Rows are points. The window is the flat piece filled in between its corners: a triangle in 3 columns, a solid with four corners in 4, and so on. A path goes straight from each point to the next, and from the last back to the first. List the points from which the path goes on through the window.

Window (3 x 3):
[[ 64 -49 -12]
 [ -4  -3  -7]
 [ -7  45   1]]
Path:
(1): [ 58 -46   3]
(2): [ 57 -33 -57]
(3): [  0  39 -42]
(4): [-2 32 30]
(5): [ 45 -31  37]
(6): [ 53 -19 -49]
(7): [ 19 -25 -33]
(8): [ 21 -38  21]
(9): [25 -5  9]
(10): [ 33   2 -51]
(11): [ 46 -30 -57]
(12): [ 33 -44  19]
(13): [-6 37 18]
(14): [ -4  43 -22]
(15): [ 30   2 -40]
(16): [ 29 -13  22]
Through the window after points: 1, 3, 9, 13, 15

Window, 4 rows:
[[  35   28   52   15]
 [-102  -10   45   13]
 [   2  -26   42   -3]
 [  29    7   12   12]]
Path:
(1): [-41 -20  50  25]
(2): [-23  -4  43  52]
(3): [-29  21  37 -10]
(4): [ 42   4  31 -47]
(5): [ 53 -24  50  49]
(6): [-12 -26  41  49]
(7): [-16 -13  40 -20]
(8): [-30  15  29  -3]
(9): [-24   3  28  36]
(10): [ -2 -20  37  28]
(11): [ -7  -3  30 -17]
(12): [ -2  -6  42 -48]
(13): [  2 -35  40  34]
(14): [65 -8 41 28]
(15): [ 65  26  27 -27]
(16): [-47   3  42 -29]
Through the window after points: 6, 10, 12

Window, 4 rows:
[[-25 -33  43 -21]
 [-69  33   1  -4]
 [ 88 -13  47  -2]
 [  7   5 -25  -2]]
Path:
(1): [-77   4  32  36]
(2): [-20 -34  41  11]
(3): [-17 -19  30 -43]
(4): [-22   9  23 -24]
(5): [-26  -5  18   7]
(6): [-52  21   5  12]
(7): [-51  35   1 -38]
(8): [ 33   7  -5 -44]
(9): [ 14 -15   4   8]
(10): [ 30 -27  53  34]
(11): [ 47 -10  46 -58]
(12): [-59  37  23 -44]
Through the window after points: 2, 4, 6

Window:
[[ -7  64 -30 -33  31   7]
 [ 59  25   3 -30  22  24]
 [  4  23  13  15 -48  27]
 [-57 -97  12 -60 -83  23]
 [-64  45  39  29  32  -5]
 [-25 -41  -8  31 -31  31]]
Path:
(1): [-13 -15   7  -7 -53   3]
(2): [  0  53 -29 -23  19 -35]
(3): [-16  51 -17 -32  25  48]
(4): [-28  -2   2  -7   4  79]
(5): [-11 -18  -7   5  -1 -44]
(6): [  4   8   2 -31 -24  -7]
(7): [ -9  12  13 -33  -6  41]
(8): [ -7 -10  -6 -23 -31  58]
(9): [ 10 -14 -18 -22 -31   6]
(10): [ 18   1 -10 -14 -55 -50]
(11): [-15   6   0 -24 -15  91]
(12): [-68   7  29  13   7  59]
(13): [-28 -18   1  22 -39 -46]
(14): [ -7 -22  17  33 -43 -50]
(15): [-33 -14  26  20 -23  42]
(16): [-34  -9  18 -26 -32  98]
Through the window after points: 2, 16

Window, 6 rows:
[[ 44  64 -33 -16 -94 -30]
 [  3 -45 -15 -35 -19  23]
 [ 30 -39   0   9  39  19]
 [-52 -51 -14  71  26  18]
 [-18 -42 -46 -10  59  10]
 [ 10  70  13 -39 -59 -11]]
Path:
(1): [ 15 -41  -1 -16   5  -1]
(2): [  5 -29 -23  -7   2  43]
(3): [ 16  51 -12  -1 -32  68]
(4): [  6  -2 -10   1 -47 -43]
(5): [ -9 -55  19  -1  42 -27]
(6): [  3 -31  -9   8  35  53]
(7): [-18 -26 -36  34  30  33]
(8): [-51 -66   5   1  22 -43]
(9): [ 22   4 -13 -59 -43 -56]
(10): [ 29  20  -9 -33 -44  44]
(11): [ 18  -3 -16  15   4  25]
(12): [ -7 -48  -2   5 -21 -64]
(13): [  5 -29  -6 -39 -36 -20]
(14): [ 16   5 -27 -10 -21  38]
(15): [ 49  17 -24 -57 -27  49]
(16): [ 26 -17   6 -58  -3 -55]
Through the window after points: 1, 7, 11, 13

Window:
[[  6  76 -31 -65  44   7  86 -32]
 [ 37  28   7   1 -65 -15  85  34]
 [ -8  12   5  15  33 -33 -26   2]
 [ 29  34 -56 -17 -34 -27 -14  30]
 [ -5  18  19 -45  18 -17 -26  -1]
 [-81   2  -1 -13  -2 -79 -10 -21]
 [ 10  92  -9  10 -72  37   9 -21]
 [ 58 -72 -22  14 -59 -13  30  40]]
Path:
(1): [-66  17  -8 -12  -7  11  31  39]
(2): [-35  41   0 -15 -12  12  39  43]
(3): [ 49  63  18 -24 -39 -51  27 -46]
(4): [ 47  44 -10 -12 -36 -19  26  -2]
(5): [-15  32 -31   1 -40  54  30  41]
(6): [  1   8 -16 -19   5   6  24  27]
(7): [ 34   6  -9 -30 -18 -24  31 -15]
(8): [ 26   6   7   6  14 -59   3 -20]
(9): [-32  -5 -24   5 -19  36 -12  58]
(10): [-25 -17 -15  15 -43  -1  -4  56]
(11): [ 28   8  -6   6 -46 -41 -20  -8]
(12): [ 30   2  14 -17 -15 -60   5 -51]
Through the window after points: 6, 8

Window (8 x 8):
[[ 88 -16 -16 -38  -7  -5  -6  24]
 [ -3 -85 -37  14  74 -56   7   5]
 [ 17  10 -88  23 -39 -47   3  15]
 [-66 -43  -7   9  38 -18  34 -37]
 [ 61   4   3  33  20  -3  78  -3]
 [-10   6   8 -26  77  31  39 -13]
 [  9 -37 -50 116   0  19 -37   0]
 [ 37 -12 -57 -45   1  21  28 -11]]
Path:
(1): [-18 -14 -35  22   6  -9  39  70]
(2): [ 37  -4 -56  33   2 -36 -28 -68]
(3): [ 18 -25 -21  19  45 -17  13 -30]
(4): [ 13 -46 -17  19  22   8  34  23]
(5): [  2  -7 -28  -8  -5  15  44  10]
(6): [ 31   3 -29   5  12   2  12 -53]
(7): [-18 -29 -25   3  39 -18  11 -51]
(8): [-46 -40  -5  22  17  -3  44  16]
(9): [ -3 -14 -12   3  43  21  37  19]
(10): [ 28   7 -13  18  46   5   0 -62]
(11): [ 40  22 -33   9  38 -14  10 -59]
(12): [-14 -26 -20  -7  16  10  47  53]
Through the window after points: 7, 9, 11

Window, 9 rows:
[[ 36  63 104  20  27 -60 -42 -10  24]
 [ -6   0 -34 -91 -16   9  25 -21 -22]
 [ 17 -25  39   0  26  20  13  -6  21]
 [ -5 -18 -12  49 -31   7  50 -57 -20]
 [ 53 -15 -11  60  14 -39  17  63   5]
 [ 57 -39 -52 -45 -85  -2 -70  -4 -20]
 [ 81 -15 -32 -22   0  25 -20  13 -34]
 [-16 -27 -49  20   7 -15  21 -68  -1]
 [ 23 -21 -35  32   6  20  94 -55  39]]
Path:
(1): [ 71 -51  19 -17 -35 -49  -8 -24 -28]
(2): [ 34 -38  27   6   5 -36  24 -36   2]
(3): [-23  42 -26  37  -7  57   0 -16   0]
(4): [  7   2 -14   7  11  15   2 -19   6]
(5): [ 34 -43   5 -12  -1 -25  31 -27  -3]
(6): [ 23 -50   4 -10   0 -33  31 -42 -28]
(7): [ -9  50 -24 -11  -6  28 -22 -35  36]
(8): [ -3  27  -9   9   2  11 -18  -7   7]
Through the window after points: 2, 4

Window (9 x 9):
[[ -24   -4  -24    0   41    4   11   22  -11]
 [ -19   43   -2   53  -12   40   23    1   -7]
 [  90   -2   -9  -36  -21    5   12   -1    7]
 [   2  -35   51   40  -41  -25   -8    2    9]
 [ -15  -36  -35   65  -18   -8   44   -6  -11]
 [ -34  -28   34    8  -41   23   53  -15  -12]
 [  74   11  -58  -61   47   -1  -38 -100   29]
 [ 121    7   -8  -44   95   -4   17  -67   44]
 [ -34   28   -8   22  -12  -43   53   -1    9]]
Path:
(1): [  7 -10  29  30 -19 -14  14 -13 -30]
(2): [-13 -11  -1  31 -23  22   8  11  65]
(3): [ 32 -11 -15 -21   3   2  -9 -30  50]
(4): [ 62  11   6   5  27 -10  13 -43 -26]
(5): [ -5   2  10  14 -12 -10  33 -15 -26]
(6): [ -5 -12 -14   4  -9   6  25  12  59]
(7): [ 39 -17 -12 -13  20  27  14 -21  68]
(8): [ 50  -9 -11  -1  27  -4  13 -35 -18]
(9): [ 62   3 -16 -17  28 -15  -6 -53 -16]
(10): [ 47   8 -43 -35  23  16  -9 -25 103]
(11): [ 26 -31 -31 -33 -11   6  33   3  81]
(12): [ 38  -8  -7 -15   9 -11   9 -21 -14]
(13): [ 52  13  -3 -19  19 -11   7 -35 -15]
(14): [ 44   8   3 -23  12   4   0 -27  43]
(15): [ 27 -18  -4  -2  -7   9  30   4  50]
(16): [ 46  -2   4  -6 -15 -10   3  -8 -19]
Through the window after points: 1, 3, 5, 15

Window, 11 rows:
[[ 27 -28  10  -5 -65   1 -34 -61 -11 -22 -10]
 [  4  -7  29 -54 -84 -18  10  10   1  23  82]
 [ -2  -8  -4 -70  60 -19  19  37  13 -35 -12]
 [ 42  41  69 -24  27 -17  27  64  24   2  33]
 [ 24 -23 -10  20  72  27   1 110 -39 -43  23]
 [ 32  -9   3  43 -71  77  87   1 -25  51  -9]
 [  8  70 -12  10  33  -5  13  39  16  -1   3]
 [ 79  40   1 -39 -34  22   2 -43 -30  46  -9]
 [ 38  48   2 -28 -32  13  -1  35   6 -45  -9]
 [-21 -19  40 -55 -44 -11   1  24 -41  41 -11]
 [ 33  63   4 -20  13  48 -17  29  73   1  -2]]
Path:
(1): [-21  41  21 -46  -5  38  28  -4 -47 -18  29]
(2): [ 18  39   9 -18  28  30   6  19   5 -22   7]
(3): [ 38  18   0  -3 -27   8 -17  49  44  15   1]
(4): [ 43  24  -7 -29 -42  -9 -13  26  14  22  -5]
(5): [  9  41  35 -27 -24  31  33 -31   3 -31   1]
(6): [-27  16  28   0 -62  41  13  -9 -34 -13  22]
(7): [ 40 -13 -12 -27 -13  -1   4  12   4  13 -18]
(8): [ 40 -19 -45  10  -3 -24  -2  19   4  40 -19]
(9): [  7 103  58 -27   1  49  19   8  -7 -40  28]
(10): [ 20  68  56 -24  -5  54  32   4  -7 -44  59]
(11): [ 22 -54 -24 -34 -20 -27 -15  54   3  45 -29]
(12): [ 58 -34  10 -22 -38  -9  -9  38  17  10  -8]
Through the window after points: 2, 8
